Rows are points. Each copy is the shape, with its points in the same order, stretched, turned, moved and blurred by noise. Is it also mirrored, or only turned?

Shape (8 x 2)
[[ 21  43]
 [ 19 -26]
 [-36  27]
 [-69  27]
 [ 52 -53]
 [-10  64]
 [ 21 -46]
 [  7 -28]]
Copy 1 (8 x 2)
[[  8  39]
 [ 22 -26]
 [-47  25]
 [-82  11]
 [ 56 -34]
 [-32  52]
 [ 23 -40]
 [  2 -35]]
Copy 1 is: only turned
Copy 2 (8 x 2)
[[ 37  31]
 [  5 -19]
 [-14  53]
 [-36  71]
 [ 18 -59]
 [ 25  68]
 [ -5 -41]
 [ -7 -15]]
Copy 2 is: only turned
Copy 3 (8 x 2)
[[ 29  35]
 [ 24 -29]
 [-27  24]
 [-55  27]
 [ 53 -63]
 [  1  59]
 [ 23 -53]
 [ 15 -34]]
Copy 3 is: only turned

Shape (7 x 3)
[[-56   3  31]
 [-51 -23  26]
 [ 32 -25  -4]
 [ 74  15  12]
 [ 54 -46 -31]
 [-17   0  -1]
 [ 68  -9  40]]
Copy 1 (7 x 3)
[[-56  15  26]
 [-49 -12  27]
 [ 35   5 -19]
 [ 64  65 -23]
 [ 64 -20 -44]
 [-21   8  -9]
 [ 76  50  20]]
Copy 1 is: only turned
Copy 2 (7 x 3)
[[ 23 -24  37]
 [ -9 -27  33]
 [-30  33  -7]
 [ -3  81 -10]
 [-66  40 -36]
 [  5   2   1]
 [-22  79  25]]
Copy 2 is: mirrored
Copy 3 (7 x 3)
[[-69  38  12]
 [-77  -1  22]
 [ -2 -43  -1]
 [ 52 -14   5]
 [  7 -62 -28]
 [-32   4  -7]
 [ 54 -27  43]]
Copy 3 is: only turned
Copy 4 (7 x 3)
[[-58 -14  22]
 [-54 -35  34]
 [ 47 -32  20]
 [ 70 -14 -31]
 [ 85 -42  39]
 [ -1 -12  26]
 [ 54 -43 -34]]
Copy 4 is: mirrored

Shape (11 x 6)
[[-48  34   3  52  -2  19]
 [ 24 -41  14 -33 -52  -7]
 [ 28 -50  -5 -17 -34 -62]
 [ 39  25 -22  43  44  52]
 [-45 -18 -37  16  56 -28]
 [-33 -34 -73 -40  25 -23]
 [  0 -24 -74 -43  18 -45]
 [-66  44 -12  52  29  28]
 [-47  69  57  12  -5  -3]
 [ 61 -33 -29 -19   4 -28]
 [ 44  23 -37  32 -20  -1]]
Copy 1 (11 x 6)
[[-49  -1  25  46  48  21]
 [ -6  -3   1 -34 -49   5]
 [  8  -4 -17 -11 -40 -52]
 [ 32  14 -15  33  59  49]
 [-35 -50 -27  14  52 -31]
 [-44 -46 -74 -14  22 -29]
 [-22 -22 -84 -13  15 -45]
 [-67 -13  21  49  74  34]
 [-67  33  57  -5  44   3]
 [ 39  -1 -35 -18  -2 -27]
 [ 23  34 -29  41  10   6]]
Copy 1 is: only turned
Copy 2 (11 x 6)
[[-35  46  -5  46  11  -6]
 [ 29 -53  12 -19 -56 -12]
 [ 61 -41  11 -16 -28 -70]
 [  8  11  -9  24  73  55]
 [-18  23 -35  -1  56 -67]
 [  4  -4 -74 -42  26 -55]
 [ 38   1 -58 -49  26 -52]
 [-58  64 -17  43  35  -3]
 [-56  71  54  14 -17 -10]
 [ 68 -36  -9 -25  23 -18]
 [ 58  16 -20  20  19  18]]
Copy 2 is: only turned
Copy 3 (11 x 6)
[[-59  -4  40  56 -20 -12]
 [ 14   2 -50 -10  17  30]
 [ -6  19 -67 -11  52 -21]
 [ 33 -32  56  44  16 -41]
 [-70 -41  13   1  26 -75]
 [-39 -52 -30 -43  -9 -80]
 [-16 -23 -40 -46   6 -89]
 [-72 -24  63  52 -29 -32]
 [-68  46  64  26 -15  27]
 [ 37  -4 -36 -15  50 -47]
 [ 30  18  -3  39   3 -48]]
Copy 3 is: mirrored

Shape (13 x 9)
[[-24 -39 -36  21  13   4  45 -24  43]
 [ 36  66  50  38 -10 -63 -33  46  68]
 [-18 -30  43   6  23 -10  36 -28  16]
 [-18  58  51 -29 -50  35  27  10  11]
 [-51 -59  26 -25 -22  38 -74 -18  48]
 [ 37 -16  -6 -31 -23  -1 -26 -33  50]
 [ 58  43 -39  40   9  33   5  31 -42]
 [ 58 -56  13  28 -43  42 -68 -48 -24]
 [ 37  40 -33   8  48 -65  12  28   1]
 [-39  33 -22 -16  23 -17  22  77 -35]
 [-72  -5  37 -45 -37 -75 -24 -44  -5]
 [ 34  22  22 -52   8  24 -13 -13  67]
 [-13 -16 -65  33  65 -11 -25 -50  -3]]
Copy 1 (13 x 9)
[[ -17   19  -38   32    7   81   20  -55  -16]
 [ -11   31   -4   23   12   -8   -9   49   82]
 [  34   10    8   48   14   53    6  -41   -3]
 [   2   14   44  -25  -41   52  -35  -30   55]
 [ -35  -60   14  -14   70   41  -35  -59  -10]
 [  22   13  -31  -25   27   14  -25  -35   10]
 [ -11   23   -3  -20  -51   19   -8   70  -39]
 [  37  -72  -34  -26    1    6  -57    3  -39]
 [ -13   77  -10   31    8  -10   23    7  -14]
 [ -65   32   50   13  -21   17   48  -10  -27]
 [ -29   10   28   50   28  -20  -27 -121   10]
 [  33   42    0  -49   32   47  -24  -26   30]
 [ -33   27  -34   47   37   42  -28  -29  -71]]
Copy 1 is: only turned
Copy 2 (13 x 9)
[[  38  -51  -35   -9    2   14  -16  -35   25]
 [ -52   30    3   66  -20  -30  -81   35   28]
 [  -6  -52   28  -22  -26   11  -23  -30    6]
 [ -34   29   10  -15  -12   85  -27   23  -35]
 [ -20  -52   28  -23   16   40   30   57   63]
 [  26   22   29    5    6   19   -6    6   55]
 [ -14   60  -31   25   52  -11   16  -45  -38]
 [   1   17   66   35    6    5   95    1   26]
 [ -10   38  -35   -9    9  -61  -54  -44   19]
 [ -33    3  -65  -60   17  -26  -32    4  -31]
 [ -29  -14   23  -65 -105   12    3   26   57]
 [  -4   27   34   -8   43   45  -49    8   41]
 [ -12  -17  -33  -18   17  -22   25  -80   65]]
Copy 2 is: mirrored
